Each row is a point. Any point is a mix of the corners, with weights that add up to 1. It lies inside the corners' shape when no weight is negative. Say inside or outside, and name the corners with a negative weight.

Corners:
(1): | -.16 | -.25 |
(2): | .08 | .71 |
(3): |  .12 | -.13 |
Points:
| .02 | .36 | => inside
| .08 | .44 | => inside
|  .10 | -.11 | => inside
| -.07 |  .05 | => inside
|  .11 | -.11 | => inside
| .16 | .94 | => outside (1)
| .00 | .34 | => inside

Corners:
(1): |  .12 | -.35 |  .14 |  .06 |  .05 |  .07 |  .06 |  .23 |
(2): | -.24 |  .10 |  .01 | -.57 |  .00 | -.01 |  .29 |  .30 |
(3): | -.15 |  .16 | -.29 | -.02 |  .16 |  .33 | -.05 | -.07 |
(4): |  .22 | -.20 |  .11 |  .55 | -.10 | -.46 | -.35 |  .13 |
(5): | -.39 | -.43 |  .21 | -.23 | -.05 |  .08 |  .41 | -.42 |
(6): | -.13 |  .29 | -.14 | -.41 | -.53 |  .23 |  .18 |  .25 |
(7): |  .30 |  .01 | -.34 | -.06 | -.03 | -.08 |  .38 |  .11 |
(8): | -.43 | -.59 |  .17 | -.50 | -.03 |  .20 | -.12 | -.65 |
(9): |  .47 | -.47 |  .39 |  .56 |  .46 | -.07 | -.38 | -.94 |
Points:
|  .08 |  .01 | -.24 |  .00 | -.15 |  .05 |  .35 |  .46 | => outside (2, 8, 9)
| -.02 | -.31 |  .16 | -.32 |  .05 |  .09 |  .17 | -.28 | => outside (3, 4)
| -.21 | -.29 |  .08 | -.30 | -.09 |  .13 |  .00 | -.25 | => inside
|  .06 | -.13 |  .00 |  .01 |  .02 |  .00 | -.10 | -.12 | => outside (5)

Corners:
(1): | -.28 |  .24 | -.37 | -.19 |  .33 |  .01 |  .07 |  .68 |  .40 |  .08 | -.24 |  .00 | -.68 |  .35 |
(2): |  .04 |  .10 | -.02 | -.28 | -.18 | -.06 |  .15 |  .32 |  .32 |  .30 | -.34 |  .19 | -.02 | -.25 |
(3): | -.01 | -.36 | -.19 | -.30 | -.19 |  .35 |  .10 |  .07 | -.13 |  .25 |  .17 |  .46 | -.04 | -.53 |
(4): |  .36 | -.07 | -.31 |  .25 |  .13 | -.50 | -.38 |  .06 | -.09 |  .37 |  .17 | -.24 |  .12 |  .15 |
(5): | -.44 |  .27 |  .49 | -.75 | -.17 |  .09 |  .11 | -.27 | -.54 | -.57 |  .14 |  .07 |  .49 | -.17 |
(6): |  .47 |  .10 | -.12 |  .72 |  .18 |  .16 | -.33 |  .03 |  .24 |  .53 |  .48 | -.29 |  .00 | -.33 |
(7): |  .11 |  .10 | -.17 |  .59 | -.22 |  .29 | -.42 | -.30 |  .06 |  .44 | -.03 | -.11 |  .67 |  .35 |
(8): |  .04 | -.41 |  .66 | -.71 | -.08 |  .42 |  .27 | -.22 | -.22 | -.24 | -.08 |  .11 |  .00 |  .24 |
(9): | -.10 |  .29 |  .94 | -.44 |  .27 | -.34 |  .06 | -.36 | -.79 | -.10 |  .36 |  .58 |  .40 |  .15 |
(10): |  .06 |  .41 | -.53 |  .30 |  .77 | -.68 |  .23 |  .19 |  .45 |  .19 | -.60 | -.19 | -.29 | -.24 |
(11): |  .22 |  .70 | -.40 |  .24 |  .05 | -.34 | -.18 | -.13 |  .26 |  .20 |  .09 | -.01 | -.25 |  .25 |
(12): | -.25 | -.20 |  .34 | -.31 | -.25 |  .12 |  .28 | -.31 | -.05 |  .02 |  .22 | -.08 |  .43 | -.01 |
(13): |  .38 |  .07 | -.28 |  .02 |  .28 |  .06 | -.37 | -.09 |  .37 |  .53 |  .07 | -.04 |  .44 |  .10 |
(14): | -.07 | -.01 |  .24 | -.28 |  .09 |  .49 |  .48 |  .23 | -.32 |  .19 |  .06 | -.26 |  .20 | -.03 |
(15): |  .22 |  .02 | -.27 |  .01 |  .19 | -.13 | -.62 | -.30 |  .15 |  .70 | -.08 | -.13 |  .09 | -.01 |
Points:
|  .14 |  .11 | -.02 |  .03 |  .13 |  .29 |  .15 |  .19 |  .15 |  .28 | -.10 |  .06 |  .01 |  .04 | => outside (4, 5, 12, 15)
| -.10 |  .00 |  .26 | -.29 | -.20 |  .22 |  .15 | -.01 | -.24 | -.05 |  .17 |  .08 |  .09 | -.02 | => outside (10, 13, 15)
|  .02 |  .00 | -.03 | -.13 | -.01 |  .13 | -.02 | -.03 |  .04 |  .17 |  .00 | -.10 |  .15 | -.03 | => outside (9)
|  .12 |  .14 | -.14 |  .18 |  .06 |  .03 | -.19 | -.11 |  .10 |  .31 | -.01 | -.06 |  .27 |  .09 | => inside
|  .02 |  .08 | -.05 | -.09 |  .07 | -.02 |  .07 |  .04 |  .08 |  .20 | -.07 |  .01 |  .09 | -.08 | => inside
|  .11 |  .06 | -.07 | -.07 |  .07 | -.07 | -.18 | -.03 |  .08 |  .36 | -.05 | -.02 |  .09 | -.05 | => inside
|  .04 |  .06 | -.13 | -.06 |  .03 |  .03 |  .01 |  .09 |  .15 |  .20 | -.07 | -.08 |  .04 | -.06 | => outside (9)
|  .10 | -.23 |  .18 | -.18 | -.14 |  .34 | -.06 | -.18 | -.06 |  .21 |  .14 | -.10 |  .39 | -.05 | => outside (1, 9, 10, 11)
|  .09 |  .16 | -.07 | -.06 |  .12 | -.05 | -.10 |  .01 |  .02 |  .23 | -.03 |  .01 |  .03 |  .01 | => outside (12)
